Every row gives one point. A path goes straight from each point to the next, and from the last back to the first. The post is the endless flat space through its rows: a point in 2 columns, a line in 3, a plane in 4, and so on, so that a path can go around it. Count how often the path circles the post. Going back the other way cancels.

Post:
[[  6   5 -50]
 [ 37   4  64]]
Path, 14 rows:
[[ 21  55  42]
 [ 83  30 -21]
 [ 31  -5 -40]
 [ 21 -74 -61]
 [-51 -31  -3]
 [-11  19  56]
 [-28 -24  79]
 [-46  36 -26]
 [ 16  51 -16]
 [ 63  23  11]
 [100 -42 -14]
 [  3 -74 -79]
 [-11 -10  21]
 [ -9  19  -8]]
Times around: 2

Post (10 x 11):
[[ 40  28  56 -25 -14  44  30  18  60  62  -6]
 [ -3  17   7 -12  12  44  36  40  57 -68  48]
 [  1  42 -84  76   6  29  28 -48   1  20  21]
 [  2   6  -1 -23  36  76   4  40 -60 -20  31]
 [-22  19 -80 -34  18 -27 -20  26 -15 -21  22]
 [-26  15   5 -39  52  50 -25  17  32 -33  14]
 [-25  27  21  -1  17 -56 -17   7 -21  26  32]
 [-23  36 -25 -39  34 -61 -71  24 -43  35 121]
 [-22  45 -84 103 -38  47 -19   7  -6 -25   9]
 [-10  51   6 -12 -81  42  14 -83 -28  18 -39]]
Path, 20 rows:
[[ -19   60   22   95  -12   56  -29    2  -46   14  -23]
 [  27   60  -69    8    6   27    3   -3  -30    5   59]
 [ -31   69  -28   29  -14  -29  -44    6   30   26   18]
 [ -29   52    5   -3  -36   24   28  -39   14  101   50]
 [  -7    6   -5   24  -21   24   20    2   45   -4   24]
 [  44  -12  -13  -23   -7   37  -44   -1    7   26   22]
 [ -30   58  -57   16   45   -5  -68  -42   -2  -39  -12]
 [  28   48  -44  -11   11 -104   12   72    1  -44   18]
 [  77   -2    7   83    4   -7   18   75   24   17   49]
 [   9  -11  -14    1   28  -60  -34    3   44   53   40]
 [ -47   13  -26  -58  -40   14   43   -6   39  -16   30]
 [ -48   56 -105   -6   13   38   20   -4  -35   -9   20]
 [ -11   14  -28   -6   -7   18  -18   14   -8   45   10]
 [  18  -24  -55   32   32  -10   19  -15   22   37   23]
 [  11   23  -56   51   67  -21  -14  -50   15  -22   -5]
 [   4   49  -14  -12   47   -5  -28   -8  -27    1   64]
 [   6   30   -3  -12  -29  -21  -75  -34   13  -17   -8]
 [  -2  -31   23  -44   32   79  -42   29    4   56   20]
 [ -62   16  -16   19   -2   25   21   22  -70   32   15]
 [  11   56  -41  -58   21   19   47   31   87   22   20]]
Times around: 0

Post:
[[ -38   -4   49  -46  -49  -87    3   44  -12  -44   21   -8  -10   60
   -17   28   35  -66]
 [ -12  -48   11   20  -36   70   66    2   19   59  -18  -28  -44    7
   -27   22   16    9]
 [ -31  -16  -64  -20  -64    9   71  -49    1   62   28  -59  -65   -8
    30  -28  -34   14]
 [ -28  -20  -17   -9   56  -78   27   42    9   46  -43   44   57   25
    20  -65  -50   44]
 [ -11   20  -15    0   -3   36  110  -18   37   64   87   -5   -8    5
   -16   32  -27   59]
 [  40    9  -41    7  -53   30   70   12   43   29   45   43  -62   48
   -22   19   52  -39]
 [ -19    5   16   47  -22  -31   72  -36   12   40   16  -19  -50   -5
   -25  -52  -94    8]
 [ -36    9   20   27   21 -106   42   40  -53  -54  -28   18   33    1
    31   45   57  -86]
 [ -23   -7   55  -19   40  -64   40   11   11  -40  -44   -7   35    7
    61  -70   41  -13]
 [  17  -29   -5   42  -27  -20   11  -15   23   72   68  -20  -15  -26
    35  -38  -47   66]
 [ -17   16   18  -57   26  -81  -21   24   17  -59  -29    9  -34  -27
   -16   52   59  -81]
 [  -7   16   10  -39   42  -32  -14   19  -53  -50   22   11   42   17
   -47   10   72 -101]
 [ -17   25   19  -44   10  -26    1   84  -64  -84   40   30  -81   12
     1   41   54  -78]
 [  -1   11  -20  -20  -33   47   25   51   39  -68  -31  -35   31    4
     6   44   25  -80]
 [ -48  -13   47  -18  -22  -66   15  -23  -23    5  -56   85   87  -28
    43  -68  -44   36]
 [ -13    7   57  -23   -1  -69   35   19   -4  102  -13   27   35  -26
    68  -74  -65   -9]
 [  15    2  -34   -4  -68   19   94   35   16    8   33  -42  -32  -45
   -67   -6   38   11]]
Path, 21 rows:
[[ -35   23   31  -17  -26  -36   16   41   38  -52   10   13   -3    4
   -14    8    0    0]
 [ -43  -35   22    0   43  -10   50   45   21   74  -12   49  -23   17
  -110  -12   42  -60]
 [ -14   -5   27  -41  -32  -66   29   25   18   22   -6   72   12  -12
    29  -21  -22  -29]
 [  12  -66   74  -39  -10    3   -9   31   -8  -27    8  -20  -38  -16
    16  -40   -7    9]
 [ -13   -9   -4    1   52  -42   30   62  -55  -46  -26   15   37   65
    16    2  -19  -10]
 [  20   27  -22   -8  -66    1   39   51   12   24   13  -36   54  -19
    54   -9   58   13]
 [ -42   54   21  -30   -6   -5   14   20    1   49   18    3    4  -56
   -55  -15  -50   21]
 [ -12   -8  -11  -31   60  -26   10    0   10   -3   35  -19    6   -7
   -61  -31   52  -23]
 [ -18   19  -51  -49   -2   11   77  -19   15  -20   48   19  -21  -15
   -44   26  -12  -26]
 [ -24  -24    7   69  -35  -20   98   -7   35   -8   39   -4   -1  -28
    31   23  -26  -16]
 [ -71    6  -21   25   61   31   33   40  -17    8   -8   59  -19  -26
    10  -15    8   39]
 [  -6   28    7   33   13  -39   14  -21   40  -32  -21   14   12   33
     3   34   48  -64]
 [  29   25   15   -4  -46  -26   19  -44   17  -20   -2  -76  -13   -4
    10  -41   23  -31]
 [  49   -7   24   39   -2    0   38   12  -15   28  -44   41   23   -9
    37    7    6    6]
 [   4   27  -17   68   41  -46   45   23    2  -24  -30   32   -2  -18
   -20   -4  -15   -7]
 [ -20  -30  -49  -11  -50   26   -2   -4    4   33  -35   18   24  -10
    23  -19    6  -10]
 [ -61  -40  -11  -13  -46  -61   17  -11   -4   23   -8   25   31   -6
    -1  -52  -27   14]
 [  12  -44   22  -20  -47    8   -4   -7    8  -21   49  -15   27    2
    -1  -51   29  -56]
 [ -28  -19   24  -27  -38  -78  121    1   -2   -8    9   29    2   84
     7  -41   16   29]
 [  41   36   36  -45  -15  -55   54   -5  -13   53   45   25   36   31
    -6   11   81  -44]
 [  -3   65  -12  -11   75  -55   50   21   40  -62    4    6  -24   36
    11  -33    3  -15]]
Times around: 2

Post:
[[  11    9   37  -84   -5  -14   50   20   21   40   38  -64   33   63
   -20   59  -15  -50]
 [  10   36  -13   -2   59  -46   13  -84   35   40   12   -1    7  -27
    -6  -51  -16   -4]
 [  22   35   66  -22  -20    5  -18   43   20   51   51   23   57   10
   -10  -19   16  -11]
 [  17   -1  -62  -36  -46  -64  -31   32   31  102  -67  -11   31  -43
    40  -16   68  -15]
 [  17    8   17  -40   -6   26   74  -19   14   40   32  -33   45  -55
   -13   30  -17   26]
 [  18  -62   40  -17   -7   14  -36   18  -36  -15   60    1 -109  -18
    -5   -5   62  -19]
 [ -41  -43  -42  -26   62 -102  -50    1  -18  -91    9   16   38  -74
    -6   18  -43   13]
 [  17   45   -6  -10   34   11   45  -13   22   43   52  -12   58   -8
    23   39   18  -23]
 [ -15   24   -2  -79   59    7   23   25  -43   -5  -29  -46   23  106
    40  -67  -42  -43]
 [ -64   40    2   -7   20   25  -13  -28   64   12  -58   34   25  -30
   -31    7  -53  -21]
 [  14   36  -20  -69  -18   51   35   31   51   27   54  -30   47   -8
   -64  -50   50  -45]
 [  71  -12   10  -44  -33  -53  -14  -42   59   35   12   17  -63   32
   111    0   62   53]
 [   4  -33  -20  -31  -21  -23   71   26    9   46   43   59  -86  -15
    -6    9   32  -37]
 [  25  -14  -11   13   37   18  -10   21   20   47   23   36  -81   15
   -14   -6    3   38]
 [  -2   19   35   81  -21   20  -24   44   84   -2   -8   26  -76   13
    -6  -53   -5  -18]
 [ -33    6   34    7  -31   -2    0  -55  -10  -71  -34   19   21  -20
   -57   88   19   68]
 [ -17  -35  -82   -5   -4   12  -12   -6  -70   26   38    4  -24   21
    -8  -23  -89   -1]]
Path, 29 rows:
[[  49  -33  -17  -14  -29   -7   69  -30  -30   79  -15   -2  -51   25
   -16  -12   -7  -27]
 [  29  -20   21  -65    4    1  -22    6   14  106   23   -1    5   -1
   -35   -3   56  -32]
 [ -63  -14  -36    2  -38  -39   43  -64  -25   24   25    7  -14   26
   -11   46   15  -56]
 [ -21   51   -2  -25   42    8   27   13   34   21   22  -24   18   -4
    51   62   19  -45]
 [  33   23   23    1  -24  -30  -11   29   83  -47   18  -22   12  -46
   -20  -55    4   13]
 [   9    6  -22  -49   36  -43   77   20   15  -19   50   22   15  -27
   -62  -47    6  -40]
 [  -6  -38  -23   44  -15   12   24  -21    6    5   22   24   18   -8
   -15   58  -27    0]
 [ -26   -5  -39  -51   -9   15   11   16   47   -9   31   -3   16   -4
    15   16   91  -24]
 [-103   40   31  -81  -14   76  106  -27  -28   58    5   70   25  -42
   -82  -32  -46  -25]
 [ -10   16  -17  -53   -9  -29   -3    6    3   16   98   39   -4  -23
   -21   47   11  -24]
 [  15   18  -37   12   23  -13   71   44    6   44   17   73  -49   22
    46   21   -3  -49]
 [  44  -21   24  -48   -7   10  -47   -1   -7   40    8   44  -13   77
    66  -64  -11  -22]
 [ -23  -39  -75  -21  104   -5   33   -3  -22  -42   -7   30  -14  -19
    53  -11   -8   51]
 [ -35   15   19   -4   -5  -58  -17   12   19   32   -1   47    4   -8
   -26   48   52  -10]
 [ -15   70   -1  -23   10   63   63   18   14   10   95   29  -46   34
   -36  -15   34  -18]
 [  64   39  -19    4   25  -13    5  -12   62   30  -27  -56  -14  -20
    15   -6  -35   28]
 [  71   -6  -31    3    7    2   13   12    6  -17   33   15  -33   52
    34   34   32  -12]
 [  31  -32   -4   26  -42  -11   36   26  -24   81  -28   27   -8   -5
     9  -23   41    6]
 [  -1   -9   20  -60   57  -12   52  -20   15   87   66  -51   -9   18
   -13  -41  -42  -56]
 [  -5  -77   58    1   11  -15   -1   23   -3  -38   50   48  -35  -32
   -67   -6  -35   66]
 [  37  -16    6  -11   12  -16   31  -37   28  107   -6  -21  -45  -23
   -73   24  -40   -2]
 [  83   12    9  -10  -38  -33  -14  -10   90  -40   33 -116   27  -33
    66   47   38   -4]
 [ -34   65   64  -90   37   42  -21   -6   18   67  -13   23   35  -38
     5    5  -36  -42]
 [  81  -21   54   11  -11  -21   -6   48   66   11  -19  -53  -34  -49
   -19   -4   29  -27]
 [ -31    8   71   -6   -5  -44   31  -64  -31   48  -76   -2    2  -28
   -40  -64   -6  -95]
 [ -10    8   27  -23   63    0  -13  -30   10   30    4   57  -11  -37
    13  -27   55    9]
 [ -33   32   23  -31   35  -46  -19    9  121    1    6  -12  -13   14
   -26   -8    4   24]
 [ -42   38    9  -23   -4   -7   17  -51   -2   58   26  -49  -53   37
   -15  -14  -91  -73]
 [  16   36   36  -57  -31   -7  -25  -63  -11  -64   27   68   30   69
    -8  -19  -58   82]]
Times around: 4

Post (17 x 18):
[[  71   19   27  -17  -38   24    3  -15   31   47   34   -4  -59  -29
    25  -56  -45  -11]
 [  21    0   52   18  -90   28  -23   -1  -63   44  -13  -63   24  -39
     8  -48   50  -18]
 [ -59   31    8   21   -5  -10  -13   -7  -44  -11   17    4   31   16
   110   94    2   67]
 [  -6    5   -9  -20  -62  -22   38  -26    8   37  -31  -49    3    6
   -30   16  -54  -31]
 [ -47   34  -41   61   -9   -8  -57   26  -35    3   -1    6  -15   81
    95   72   19   35]
 [  29   29   -2  -13  -13  -16  -34  -35  -36    2   -7  -58  -30  -28
   -19  -31   15  -12]
 [  -2    4  -11   26   26   25  -17   -9  -23  -19   26   10   52    8
   -17  -36  -39  -78]
 [  21    1   45   73  -27    0  -33    2   -2   33   28   -3  -64  -61
    -8   57   55  -33]
 [   0   30   -8  -24   21    8   29   48   -9  -27   -4  -64   36   23
   -17   11  -67  -61]
 [  45  -32   53  -35  -68  -28   86   -4  -14  -47   39 -112   24   82
    -1    0  -12  -90]
 [ -33  -19    5    3    5    5  -74   29   -6   14   32   -9   -6    0
   -11   33   45   26]
 [ -24    6  -40   -9  -43   90  -23  -41   -5  -13   11  -50  -58  -66
   -30  -65  -14    8]
 [   8   13  -48   83   -3  -31   57  -22   78    8    3    4   -4   43
    68   76   61   36]
 [   1   10  -43   20   10   18  -28   25 -102   41   28  -10    7  -14
    -3    2   -9    6]
 [ -26   -1  -31  -53  -20   96   53   16  -14  -14  -50   96  -24  -81
    30  -41  -40  -50]
 [  -8    0   29   34   39    8    5   25  -73   21  -25    9   -5   18
    -1    3  -38   15]
 [  15  -21    4   52  -35  -10  -30   28  -26  -14   11   29    4  -55
    19  -44  -31   -3]]
Path (25 x 18):
[[  30   64   41  -36   19    4   25  -53  -24   41   61  -42  -70  -16
    17  -16  -42   36]
 [   5   23  -20   61  -10   -1   53  -26   52   22    4  -34  -34  -30
    29   38   -9  -16]
 [  -3  -48  -34   75   -3  -21   -4   27   41  -41   15    5   23  -31
    52    6   10    8]
 [  49   25  -13  -11   22    4  -36   39   -7   43    6   22  -44   46
    21   25  -78  -15]
 [ -35   33   -1   33   -3   93  -74  -29  -46   40    6  -79  -32  -12
    34   20  -24   48]
 [ -22  -12   18  103    0   28  -25   -8   28  -60   34  -26   -6  -68
    43   -6  -38   -6]
 [ -26  -13   64   36  -53    7   18    8  -44   -8    6    5   -3  -85
    28  -22  -51  -59]
 [ -27   35   52   35  -25  -13  -27  -12   -2   16   51  -28   23   23
   -35   11  -18   -6]
 [  -1   23   47   51  -19   51  -14   30  -95  -11   -8   -1    3   34
   -26    3   10  -29]
 [  30   32    4   40  -57   43   24  -52  -17    6   -6  -29  -43   57
    81   10  -12    5]
 [ -24   -3   -4  -12  -39   35  -64   -2  -21   28   37  -50  -30   42
    23   30   -5   -9]
 [  35   13  -22   42   33   18   44  -39   -8   16   22  -63   -1    9
    57  -24    6   18]
 [ -16   16  -22   -5  -40    8   17  -34   34  -54  -20  -64  -32   19
    53   41  -10   11]
 [   7  -12   40   54  -43   49   17  -51  -12   10  -17   21   20  -16
   -14   12   39   23]
 [ -19    3   51   15  -42  -21  -30  -37   -7  -18   27   10   -5  -31
    -9   30    4  -38]
 [ -21   37   29   10    9   36   36  -22  -87    0  -23    2   31  -11
    15  -71   -2  -74]
 [  -3  -13   59  -57  -14  -55   -3  -12  -15  -68    9  -35   10  -70
    10   -9  -44   -8]
 [  11  -44   -5   27  -94   -7   -5   22   -5   -9  -15  -34   20   -3
    25   -1   30  -70]
 [ -23  -13    0    2  -85    9  -27   -3   -4  -25  -39   -4  -24  -48
    27   18  -29  -30]
 [  55   15   10   35    8   55  -24    5 -118   38   30   -1  -89   -1
    55  -19  -37  -89]
 [ -72  -24   25  -43  -17   63   27  -46  -37   51   18   -7    7  -46
   -36   23   22  -46]
 [  -4  -15  -54  -16  -48  -22   52    2  -21   65   53   11   -7   92
    39   54   40   27]
 [  -6   38  -28  121  -87    5   -8  -43    4  -22  -10   -6   53  -23
    -4   21   -3  -26]
 [  16  -13   18   26  -42   -6    8  -19  -22  -19   -4  -20    3  -29
   -21   19  -12   43]
 [  -6   45  -18   27    2   22  -50   39  -57   14   17  -22  -25   70
    -5   27   35   -7]]
Times around: 0

Post, 17 rows:
[[ 13  -7 -23  21 -10   6  10  24  48   0  34  20 -58  -9  -5 -35  14 -25]
 [ -8  27 -29 -37   7  12 -19  21  72  33  25 -24   0 -30   6  48  -7 -31]
 [ 39  -8  16 -13  -7 -58  25  46  41 -23 -12  -1 -18 -64 -35   1   9 -16]
 [ 25 -23  43   3  25 -77  10  23  10  46   0 -22 -46   0 -68   4  15  50]
 [-20  25 -19 -10  40  -8 -29  27 -30  12  -9  15  39  69 -13  25 -16 -32]
 [-16  13  20 -58  49   7 -24  30  -4   3  -1  -8 -30 -31 -53 -44 -60 -46]
 [ -4 -25 -12  78  47  11  12   0  17  10  18 -12  12  29  15  10 -50 -10]
 [ 18 -22  48 -46  12 -18 -10  37  10   2  32 -20 -26 -59  22 -23  14 -15]
 [ 63  44 -37 -27  25  40  -3 -22 -11 -59 -20  12  21 -13  12   7 -12  25]
 [-28 -47 -43  -2  -3 -41  17  17  51   7 -26 -30 -34  52 -25 -35  93 -27]
 [ 13 -66 -24  31   4   5 -37   5 -28 -39   7 -44  46  36 -77 -39 -20  47]
 [-54  12  -3  22  51  43  20  15  47 -37  33 -11  45 -42 -17 -20   6 -33]
 [  9  21  44  -5  -9  -1  19 -28  24 -63 -25 -11  37  61 -17 -15  10  28]
 [-15 -29   3   1   7  24  30 -27 -11 -17  37  24  44   8  -7  20 -30   8]
 [-17  29 -23  12   0   6  28  -8  13   3  -3 -13  78  -5 -40 -14  -9   0]
 [ 19 -11  75 -28  44 -35 -67 -40  25  -9   0  13   2 -12  22   5  13  18]
 [ -4   0 -17  32 -57  58  51  -4  12 -38  -3  22 -10 -80  17   8  -1   8]]
Path, 26 rows:
[[   7  -27  -13   16  -76  -44   14    7  -16   11   -6   41    3   71
    10   52  -19   27]
 [ -22   -2   28  -29   -1    9   34   20   40  -34   10  -16   56    9
     1    7  -29   11]
 [ -39  -10   -5  -11   19  -23   44   -9  -27    9  -21  -53  -12   58
    15  -31   45   19]
 [  -6   -1   10  -22  -29  -16  -40   -3  -15    0   -2    9   29   70
    -4   11  -47  -41]
 [  44   23  -11  -46    3   -2   84   59   -6  -38    9    2  -20  -87
   -92  -20  -27  -60]
 [ -68  -86   18   97  -58  -30  -11   22   45   55   -7   14  -31   25
   -27   31   -9  -15]
 [  52   21  -24 -115  -24   13   11   -1   41  -51    0  -36   47    7
   -84    8  -56   56]
 [  -4  -11   32  -18   43  -27  -52  -34   37  -83   56   36   71  -13
   -84   -1  -53   22]
 [  11  -43   24   33   60  -23   59  -38    5   -4   13  -15  -27   28
   -36    3   -7    6]
 [   6  -12    5   -8   68   17  -16   12    0   -6   15   18   -9  -46
   -34  -55   10  -61]
 [  -7  -86   40   19   54  -14  -37   32    1   -6  -26  -54   10  -16
    19   -8    3   14]
 [ -32   28  -11  -25   29   10  -35   65   76  -13   15    3   -4  -71
   -30   18  -81  -29]
 [ -68   45   38   53   31    5   -9  -26   35  -64   -4   -8  -27   68
   -40  -65   38   23]
 [   1   37  -28  -13   17  -39   11  -39   90   18  -53   14  -41  -15
   -90   64  -14  -65]
 [  -9  -39  -27   72   13    3   10    5   13   25    4   11  -36  -13
   -24   22  -14  -15]
 [  51   41   57  -40  -40  -65   23   -1   18   29  104   21  -18  -14
   -53  -16    8   23]
 [  -6   34  -12  -86   -7   32   54  -18   34  -78    8  -22   48    3
    -3   19   -5   25]
 [  30  -43   -7  -59   41   -6    4   10   12   -2   17  -11   32    7
     2  -32  -16   34]
 [   2   22  -49   -7   87   24   -5  -54   16  -19  -75   47  -19  -18
     9  -51  121    6]
 [  14  -15  -40   39   26   24  -31  -53   14   45   24   40  -59   52
    52   11   17   -6]
 [ -34   54  -39  -62  -10   23  -42  -29   21    4   -7   15  -12   61
   -64   37  -53  -27]
 [  12   47    3  -27  -18   -7   15   49   43  -29   64   14   -4  -63
    -2   23  -45   -8]
 [  36    3   -3    3  -33   15   16    2   77  -24    8  -55   65   42
     7  -16   19   86]
 [  17  -54    4  -18   16   -3    3   -7   14    2   27  -27   13   24
   -87   -6   53   51]
 [ -50    1  -29  -44    2   20   39   12  -22   33   -5  -35  -26   34
   -22  -41    1  -63]
 [  14   65  -33  -12   17   11   15  -19  -22   40  -36   -9  -44  -23
   -29   34  -27   56]]
Times around: 0
